Rows are points. The window is the flat piece filled in between its corners: a triangle in 3 columns, a solid with four corners in 4, and so on. A path goes straight from each point to the next, and from the last back to the first. List the points from which the path goes on through the window.

Window (3 x 3)
[[ 52   1  16]
 [ -2   3  33]
 [-33  -5 -27]]
Path:
(1): [-19  14  -7]
(2): [-12 -25  12]
(3): [ 80 -34  13]
(4): [31 46 43]
(5): [-25  15  10]
(6): [-12 -16  24]
(7): [-25 -35  29]
(8): [-34  11 -17]
Through the window after points: 1

Window (4 x 4)
[[ 22  -3  -4 -23]
 [ 13  -7 -61   4]
 [-32  -8  42 -17]
 [  7   2  34  66]]
Path:
(1): [ 23 -29 -11 -11]
(2): [ 15  15   0 -21]
(3): [-23  44  36 -30]
(4): [ -6 -18  33   4]
(5): [  5 -17  46  37]
(6): [-9 49 46 64]
(7): [  0  27 -29   6]
(8): [  1 -31 -20  16]
Through the window after points: 1

Window (4 x 4)
[[-36  -8 -52 -15]
 [ 29 -29  27  27]
 [ 23  29  32 -27]
 [-14  21  -2  12]]
Path:
(1): [ 25 -16  -9  24]
(2): [  5  11 -54 -25]
(3): [-73  11  -9 -12]
(4): [  4 -28  20  15]
(5): [43 -4 -9 22]
(6): [55 25  5  2]
(7): [  7  19  33 -25]
(8): [-15 -18   8   2]
(9): [  8 -10 -23   6]
(10): [20 20  9  9]
(11): [ 16  -2  73 -28]
(12): [-72  -3 -28 -33]
(13): [ 10   7 -27  16]
(14): [ -5  13 -18  26]
(15): [ -6 -47  44 -12]
(16): [ 24 -34  85  18]
Through the window after points: 4, 6, 8, 12, 16

Window (6 x 6)
[[-24  24 -26  18  -4  49]
 [ 23 -49  -2  17 -30  25]
 [  5  19 -25  29 -46  11]
 [  2  24  57   7  50  34]
 [-15  12  68 -33  19  10]
 [  3  19  -3 -47  10 -26]]
Path:
(1): [-18  -3  34  11  30  12]
(2): [-26   4   1  40   3  13]
(3): [  1  34 -37 -10 -27  52]
(4): [  3  47  31 -32   6  36]
(5): [  3 -14  28  48  28  16]
(6): [-42 -25  12  19 -20 -20]
(7): [ 16  27 -41   1 -12  69]
(8): [ -1  33  30 -34   3  24]
Through the window after points: 2, 4, 8

Window (8 x 8)
[[ 52  -2 -10  12 -13 -27 -18 -31]
 [-10  -8  -4 -27   3  26 -55   1]
 [ 32  39 -11  -8 -11 -17   5 -20]
 [-43 -12 -65  27   0 -26  42  32]
 [-57 -13 -11  24  15  -8  19   6]
 [-51 -22 -11  31 -43   3  21  37]
 [ 14 -48  40 -27  -8  48  -9  34]
 [-47  11 -31  43  25 -11  -2  46]]
Path:
(1): [-50 -26 -36  26 -36  51  29  -7]
(2): [-16  -9 -36  36  23  27  24  -6]
(3): [-32  -4 -16  15   2 -15  -2  48]
(4): [-54 -26  37 -26   3  -8  21  57]
(5): [  5 -37  -8  17 -15  39 -15  13]
(6): [-19  -6 -13   9 -10  14  12 -13]
(7): [-15 -29  -9  11   0 -58   4  45]
(8): [-14   8  10  15  26 -46 -28  68]
Through the window after points: 2, 8

Window (9 x 9)
[[ 32 -95 -28 -27 -41 -73 -72   8  25]
 [-22  10  23  -1 -10  37  16   2 -24]
 [-13  12   6  57  48  22 -20 -12  14]
 [-12 -21 -39 -27   9 -24 -12 -11   0]
 [ 15  24  23 -19  37   0  17  -3  -1]
 [ -8  32   8 -14  -3   0 -37 -15 -25]
 [ 19  14 -13   0  34  29  -8  23 -23]
 [ 11  32   1  26  -9   7  22 -15 -38]
 [  3  -1  15 -10  42  16   0 -28 -48]]
Path:
(1): [ 20  -5 -31  11  17  28  -8 -40  21]
(2): [-14  24  27  16  30  -7  -7  40 -54]
(3): [ -9   5  -6  -1  13 -46 -34  20 -27]
(4): [ 33 -17  -8  11 -26  36  16 -42   4]
(5): [  5 -18  -6   1 -22  28 -29 -60  -7]
(6): [ -2  11  -1 -19   8 -26 -31  12 -18]
(7): [  9 -19   1 -18  23 -28 -12  33 -14]
(8): [ 10  -7 -17 -15  -3   3 -15 -24 -18]
(9): [  8  -3  -5 -11  -3  17 -20 -11  -5]
(10): [  3 -41  -6  -4  28 -52  -8   4 -34]
(11): [ -4 -24 -18  -4  29 -71 -15  22   9]
(12): [ 24 -25  -8 -13 -34  19 -51 -15   1]
(13): [ 21  17   7  -9  30   7  11 -18   1]
(14): [ -1  14  24 -19  29 -10   1  19 -13]
(15): [ -9 -31  12 -16  15 -10  18  56 -21]
(16): [ 20  48 -12  -3  -1  37 -34 -75 -33]
Through the window after points: 1, 3, 5, 9, 13

Window (11 x 11)
[[  8 -54  -8 -12  27   7  30 -33   0 -31 -78]
 [ -2 -79  12 -36   8   8  -4  -8 -15 -32 -20]
 [  5 -35  -9 -20  -2  37 -12  43  31 -46 -21]
 [  1  17  16 -25  37 -25  43  -8   0  22  12]
 [ 21  31  10  37  32  17 -47  32 -27  24  44]
 [-21  47 -91 -40  37  -1  56 -50   6  39  27]
 [ 45  -6  48  13 -17   9 -27  -7  23  76  10]
 [-52 -25  17 -11  14  49  56 -36   7  48 -10]
 [ -3  24   3  14 -16  -4  33 -17 -28  25  22]
 [-26  47  10  14   8  -7 -31 -13  35  21  55]
 [-33  23 -25 -62  24  39  35 -38 -23 -18 -24]]
Path:
(1): [-11   3  -3 -10  19  38  55 -39  -3  14  15]
(2): [  6 -18   6 -16  16  16   6 -24  17 -18  -2]
(3): [-37  -5 -13  14  15 -23   4  -4 -18  30 -42]
(4): [-51  23 -15 -19 -24 -38  53  -3 -53  25 -43]
(5): [ 12 -24  22   5  34  78   7 -35  41  18  47]
(6): [  7  21 -19 -16  37  18  14 -21  15  -8  18]
(7): [-18 -12 -22 -35 -11   0  10 -10 -17  20 -23]
(8): [-34 -41  18 -24   6  -6 -49  62   7   8 -42]
(9): [ 17  -6  -6   0  18  27  11 -17  -7  -8  17]
(10): [  6  22   1   1  36  26  17 -30 -10   7  22]
(11): [ -5 -19 -28  -8   7  -8  -9  18  -6  17 -16]
(12): [-38   4 -39 -41  28 -31   5  -5  13  52 -13]
Through the window after points: 2, 4, 8, 10, 12

Window (12 x 12)
[[-11   0 -25 -39  56 -30 -39  14   2  28  22  -9]
 [  7  47 -29 -29  39 -31 -11  48  -8 -21  19  17]
 [ 36  19 -25 -59  19 -35  -5  45   2  11 -28 -26]
 [-26 -40  -9 -39  41 -20  12   4   1 -34  15  -6]
 [-41   4 -12  -6  25  23 -17 -30   0 -41  -5 -33]
 [ 26  21  26 -28  15  15 -26  73  10   9 -11  26]
 [  8 -31 -20  27  14   3  10 -47  18 -21  -5  23]
 [-11 -14 -49 -16  43  29   8  19 -17  -3  10  -9]
 [-49 -32 -34  15  39 -16  -4 -16 -17 -23 -42   6]
 [ 53   6  23  26 -52  -9 -31  61 -45   0  13  20]
 [ -7  13   3  26 -87  16 -13  53   5   6  14  35]
 [  1   6  39  95 -64  23  13  59  20   1  18  -1]]
Path:
(1): [ 32 -42  -5  13 -15   1  -9  89  61 -10 -37   9]
(2): [-29  61  -2   6 -14  10 -11 -24 -87  12  66   9]
(3): [ -9   7  21   7  -5 -35  18  14 -25  19  -5  15]
(4): [ 15 -10 -27  10  11  17 -17  28  20 -19   2   7]
(5): [ 33  -7  -3   7 -29  -2 -47  52 -29 -14  18  15]
(6): [ 14  22  29  25 -14  -9  29  18 -20  13 -15   3]
(7): [ -3   8  42   2   4 -33  17  36 -42  18   0  38]
(8): [ -3  -8 -23  13 -20  17  -6  25  19 -24  -2  -8]
(9): [ 16  -3 -14  30  -4 -13 -60  64  20 -12 -29 -29]
(10): [ -1  12  17 -35  18  12  37  10 -12  11  23  43]
(11): [-32  11 -21   3   3  11  36  -7  -7  29   0   7]
(12): [ 14  -5  25  20   0   9 -69  40  17 -76   1 -36]
Through the window after points: 1, 5, 9, 11

Window (14 x 14)
[[  9 -10 -16 -41  24 -45  14  -4   3 -30  -8  -7  25 -42]
 [ 48   5  36 -16  53  16 -33 -44 -46 -10   1 -30  21   4]
 [-15  29 -10  34  51  14 -33 -20  -7  16 -18   9  -1 -23]
 [ 13  33 -10 -45 -16  -6  31  24  14  -5 -19  38   7  11]
 [-12  12   9 -49   4  24  62 -16  22 -59 -39   6 -10  -3]
 [-22 -10  41  54  26  33 -14   3  -6  67 -21 -15  40 -51]
 [-31  43   0 -15   4 -31  29 -19  -7 -42  -2  51  53 -34]
 [-29   6 -21 -65  40   4  47   0  26  29  21  36  18 -17]
 [-31  30  31  12  36   7  21 -14 -33  65 -27   1 -31 -23]
 [  6  49  52  40  28  -4 -19  -8  -3 -26  10 -71   7  21]
 [-64  -5  38  14  24   2 -53 -28 -20  43 -12   3   2 -24]
 [-41 -36  14  22  57   5   2   7 -43  33  -8  52   0 -14]
 [-38  -2 -43 -15 -14  -8  69  -8  13  14 -42  11  57   4]
 [ 57  -4  25  28  26 -43 -29 -69  -4 -32  34  22  14  -6]]
Path:
(1): [  2  19  14 -15  44 -55  -8 -28  24  47 -40  16  40  12]
(2): [-41   4  -6   0   1  38  44   8 -12 -22  15  16  -2 -42]
(3): [  1   9 -42 -16   9  -5  50 -43 -50   3  37 -32  -7 -24]
(4): [-22   8  24 -24  32 -18   0  11  31  -3 -38  36  39 -19]
(5): [-18  20  25 -14  49 -10   5 -22   2  -6 -33  24  56  22]
(6): [-23  11 -10  16   7  16  17  -9 -10  31   0   4 -12 -32]
(7): [ -6  -3  -7  22   5  12   8 -13  -9  14  15   2  -8 -22]
(8): [-14  61  22 -35  65 -13 -17   5   6   9 -73  33  41  -1]
(9): [-20   3  49 -16  63 -13  12 -31  31  14 -36  28   7 -26]
(10): [-17  10  -2  10   9  15   6 -10 -24  10  -4   7  12  -5]
(11): [ -1  22 -12  -5  -3  16  21 -25 -48  20  14 -13   8  -1]
(12): [-15 -12  65  22  76 -23 -32 -19  27  17 -32  32   5 -37]
Through the window after points: 3, 7, 11

Window (14 x 14)
[[ 22 -19   7  11   2  16 -39 -23  28  22  -7 -17  12 -43]
 [-14   2   3  21 -15   2 -56 -10 -58  14 -44 -45 -62 -39]
 [ 58  -3  -3   2  20 -33  36 -43  -8 -20   0  16  28 -49]
 [-13 -29  -7 -23  -3  10 -31  13  11 -49 -33   9  14  15]
 [ 17  -3  36  45 -59  26 -72  33   7 -27 -26 -11 -12  46]
 [-63  59 -27  -5   2 -30  16  22  -3 -18  -6 -40  68   6]
 [ 31   3 -36  36 -13  35   9 -16   8  -9  -2   4 -15  13]
 [-10  27  57 -38  -6  51 -12  -5  22   3  33  19 -20  48]
 [-32  36  -8 -26 -45 -21  53 -39  10 -12  62  -1   7 -29]
 [ 37 -68  52 -37 -44  19  58 -37  -7  42 -24  29  44 -14]
 [  6  21  33  22  20  45 -72  49  36   3 -20  65 -54 -46]
 [ -1 -16  29 -19  10  -5  42  -3  30   8  -7 -17 -39 -12]
 [ 26   4 -34  17 -28 -36 -25 -31  -3  24  -5  -2 -37  20]
 [-33 -34  13  10  20 -31  39 -30 -30  11  44  11 -26 -27]]
Path:
(1): [ -8  -2 -27 -37 -10  -1   6  25  -7  16  35   3 -17 -24]
(2): [  2  -3  22  26 -11  -6   3 -30  11 -10  -6   8   4   6]
(3): [-27  23  16  18  -2 -37 -23 -45  41 -55 -66   8 -37   6]
(4): [ 16  -2  10 -10 -17  29  -7   8 -10  23  12  -9   5 -17]
(5): [ 21 -35  17 -24  -7   8  27   7  10  16  13  13  18 -12]
(6): [-20 -11  43  21 -30  -6  19 -80 -31  15 -41  16 -25 -21]
(7): [-35  26  11  15 -13 -13   5 -52  21  -2  12   5   4 -19]
(8): [ -3  19 -12 -47 -42  -3  49  10  -8 -13  54  -9   3 -11]
Through the window after points: 5, 7

Window (14 x 14)
[[-25   8   5  14  43 -55  41  73  67  45 -21  52  -9 -24]
 [ 24   8   5 -25  15 -18   4  42 -20   7  39  16  61  34]
 [ 18  28  34  11 -28  23  16  34  48  30   8 -26  28   1]
 [ 21  55 -13  12   3  36   7  19   5  10  -7   4 -10  26]
 [  8  41 -12 -38 -12 -21 -29  15   8  20 -18  15  47  32]
 [ 61  -2 -17 -34  -4  47 -29  42  86 -42  -5 -26 -25  26]
 [ -8  -4  19 -21  22  59 -16  29  15  12 -25  10 -12 -43]
 [ 19  24 -10 -41  73   1  14  46  87 -73 -35 -43 -43  17]
 [  7  -6  17 -31 -13  16  22 -10   3  -3 -12  28   3  -7]
 [-16   2 -41 -11 -34  56  14   6  10  16  -6 -25  -7  27]
 [ 34 -42  -6  -9  33 -16  15 -15 -31 -22 -35  -5  36 -21]
 [  7  10  23  18  -6  23 -12  15  15  11  12 -29 -17  50]
 [-39   0 -57  20  -1  -5  11 -36   7   6  32  18  14  -6]
 [-12  24 -11 -14 -19  12  -7  46   8   8   3   2 -40 -32]]
Path:
(1): [ 34 -25 -14 -24  27   2  22  22   2  29  43 -54 -18   4]
(2): [ 56  17   3 -55  16  31  -2 -15  34  32  20  28 -52  27]
(3): [-52 -19 -21  32  -9  -6   4  55  27 -36 -27 -27  58 -32]
(4): [ -5 -25   6  39  -5  44  11  45 -11 -29   9  37   7  -8]
(5): [  5  51  -7 -65  20 -47  10 -14  33  61 -26 -28  19   9]
(6): [  1  10 -32 -28  -5   2 -11  -5  13  33  11   3   8  -1]
(7): [-22  10  -6  28   2   7  23   6  17 -37  -6  17  19  15]
(8): [-12  38   4  -2   6  24  -9  26  55 -42 -45   6 -10  30]
Through the window after points: 6, 8

Window (14 x 14)
[[ 62 -51 -44  60  46 -75 -41  24 -15  21 -17 -66  -5 -51]
 [-18  32  24   3  83 -40   4   7 -10 -20  10  -1 -33  -4]
 [-73 -10  -7  31  20 -31 -46  -9 -12 -16 -67   9 -17  10]
 [-45  20  38 -19  51 -16  52 -12   2  43 -16  13   3  11]
 [-29  10 -40 -29  -2  85 -50  20   7 -21  37 -11   7 -59]
 [ 24  29 -34 -78   4  33  23  -6  28  50 -50  15 -72 -28]
 [  1   0  10  19 -16 -30  20  26  16 -30 -75  13  15  22]
 [-18 -19  33 -23   9 -44  35   3  41  -2 -26  48   0 -14]
 [ -5  -1 -29  -4 -19  -9   5 -34 -17 -24 -26  14 -18   8]
 [-39  10  32 -19  41 -38  16   0  58  -4  12 -32 -57   1]
 [-15  46  46  48 -47  -8  28   8 -17 -37 -23  46  -5  -8]
 [ -7 -37  51   1  11  -9   0  21 -10  -8 -18   4  -3   2]
 [-35 -37  -6 -31 -15   7  40  40  -6 -19 -13   5   6 -48]
 [ 10 -35 -25  38  18 -13  21  28  -1   2   1  15 -20  -9]]
Path:
(1): [  0 -13   0  10  35  -8  17  -6   7   8 -24  -8  -5 -19]
(2): [ -8  -9  21   5  -9  29  10 -32  14  -8 -37   3 -10 -43]
(3): [-40   0 -22 -29  32 -64  35  76 -13  10  -3  27 -16  23]
(4): [ -3   4   0 -13 -11 -20   4  29 -24  27 -10  13 -33  -7]
(5): [-10 -17  -3  11   3   1   7   1  21 -20 -34   1   1 -21]
(6): [ -8   1   4  55  65 -10  44 -27  17 -33 -23  10 -49 -38]
(7): [-14 -10  -5 -37  -7 -18  -7  42 -14  17  -1   5   5   7]
(8): [-25   7  13 -19  17 -38  17  19   1  23 -13   7 -18  -7]
Through the window after points: 2, 6, 8

Window (14 x 14)
[[ -3 -71   8 -25 -17  40   9  30  19  -7  -9  25   6 -33]
 [ 57  50  18   6  29   1  60 -76  -7  -6 -22 -44  31 -13]
 [  8   1 -56  26 -46 -60  -2 -23  21 -31  13 -22  30  15]
 [ 21  29  39   6  -8  -1  45  -9  36  -6 -47 -13   8  24]
 [ -2  20  35 -60  28   7  -7 -16  10 -16 -33  23  -9  -3]
 [ 27 -54  -1 -34 -48  16   0   3  41  -3  14  71 -47 -12]
 [-19 -47  10  10  12  55 -20 -12  41  25   6  31 -29   3]
 [ 26 -16   2   3  45  52 -13  56  47  -1  21  34 -30 -18]
 [  5   1 -63 -14 -53 -40  20  11 -15  17  41 -25  12  64]
 [ 34  29 -39  12 -68   6 -29  -8  -9 -13  15 -56  12  40]
 [ 16   9 -63 -12 -58 -36  -2  -1  22  39 -12 -28   3  -5]
 [ 30  13  67   2  17   6   1 -10  29  23  15   7  33 -24]
 [-34  -9  14 -27 -25  30  18  15  39  -9  28  22 -41 -35]
 [ 14  56 -56  49 -47 -14   1   3 -37  13   6   0  35  25]]
Path:
(1): [ 28  23 -12  10 -21  86  14 -10  79 -61  18 -14  13  40]
(2): [  1 -24  -3 -29 -20 -28   5   4   4  26   0  11 -15 -17]
(3): [ 31  -9  19  -9  -8   5 -12  30  -1 -22 -20   9 -37  -1]
(4): [-20  32 -12 -10  -2  20  21 -33  43  27  31  11  42  -6]
(5): [  2  29 -46  40 -28  40  10 -36  36   2  12  26  28  21]
(6): [ 35 -16  19 -43  -4 -42   6  20  -6 -10 -19 -45 -28 -12]
(7): [  8 -40  19   6  -9 -16  -5   9   1   9  20 -16 -28 -20]
(8): [  2  13 -25 -16 -38  39  11   5  26 -10  -6  18  23   7]
(9): [ 11  29 -73 -29 -48  13   3  15  33  -9   4  13  49  -3]
(10): [ 17  -3  52  40  12  -4   7 -12 -18  14  -8   7 -41  17]
(11): [ 17  16   5  49   0 -17  26   5 -37  62  18   5 -30 -49]
(12): [ 19  21  -8 -17 -18   3   1 -18  25 -14 -10  -7  31  19]
Through the window after points: 3, 7, 9, 11

Window (14 x 14)
[[ 31  12  -9  -2  -3  72  -7 -26 -46  14 -17  28   9 -63]
 [-12  -7  20  38  36 -61  -9 -13  44  29  24  47 -24 -40]
 [-14 -66   2  37  13  -7  38 -11 -36  34 -25 -16 -63 -12]
 [ 59  14 -28 -45  24  -9  -4  27 -19  25  25  60   5 -52]
 [ 24 -17   8 -37  -8 -23 -24 -30 -13  17  48 -22   7 -19]
 [-30 -31  -1  11   7  28  56 -24  12  -3 -18 -31  19 -60]
 [-32  46  40 -31  18  50  34  -3 -21  18  -4   9  12   6]
 [ 14   6  44 -27 -20  -2 -25  24  -8   1 -37  38 -21  44]
 [ 13   1  -8 -41  47 -10   2  -8  82  50  36   1  18  -9]
 [ -8  10 -15 -24 -21  41 -52  18 -34 -35 -20 -28  -8   5]
 [ 39   3 -26  31 -44  -9  -7 -15  -3  14  10 -43 -14 -17]
 [ 51  -5 -24 -29  38 -37 -11  25 -15  62 -52   6  -6 -41]
 [  5 -32   7  24  51  45  11 -17 -22 -45  19 -37  38 -39]
 [ 16 -28 -29   2 -37 -27 -70  16 -41   2   2  -6  16  42]]
Path:
(1): [ 18 -15  24  14  -4  22   1  34 -11   0  25 -10  15 -23]
(2): [ 16  20  37 -12 -11 -15 -29  64  10  26   0  -8 -10 -41]
(3): [ 20 -19 -50 -18  37  16  34 -70 -37  24 -24   8  11   0]
(4): [ 22  -1 -24 -17  12   7 -10  -6 -20   0   6  14 -20  17]
(5): [ 13  13  27  -5 -22 -10 -40  25   0  40   2 -16  37 -55]
(6): [ -3 -13  21 -26  -1  53 -19  31  -9  51 -10 -30  -5 -63]
(7): [ 11  -3  -3  -8  14  14   9 -23 -20  -1  -4  21   9 -20]
(8): [  7 -13 -31 -12  57   0  -2 -55 -15  -8 -37 -14   5 -29]
Through the window after points: 2, 8
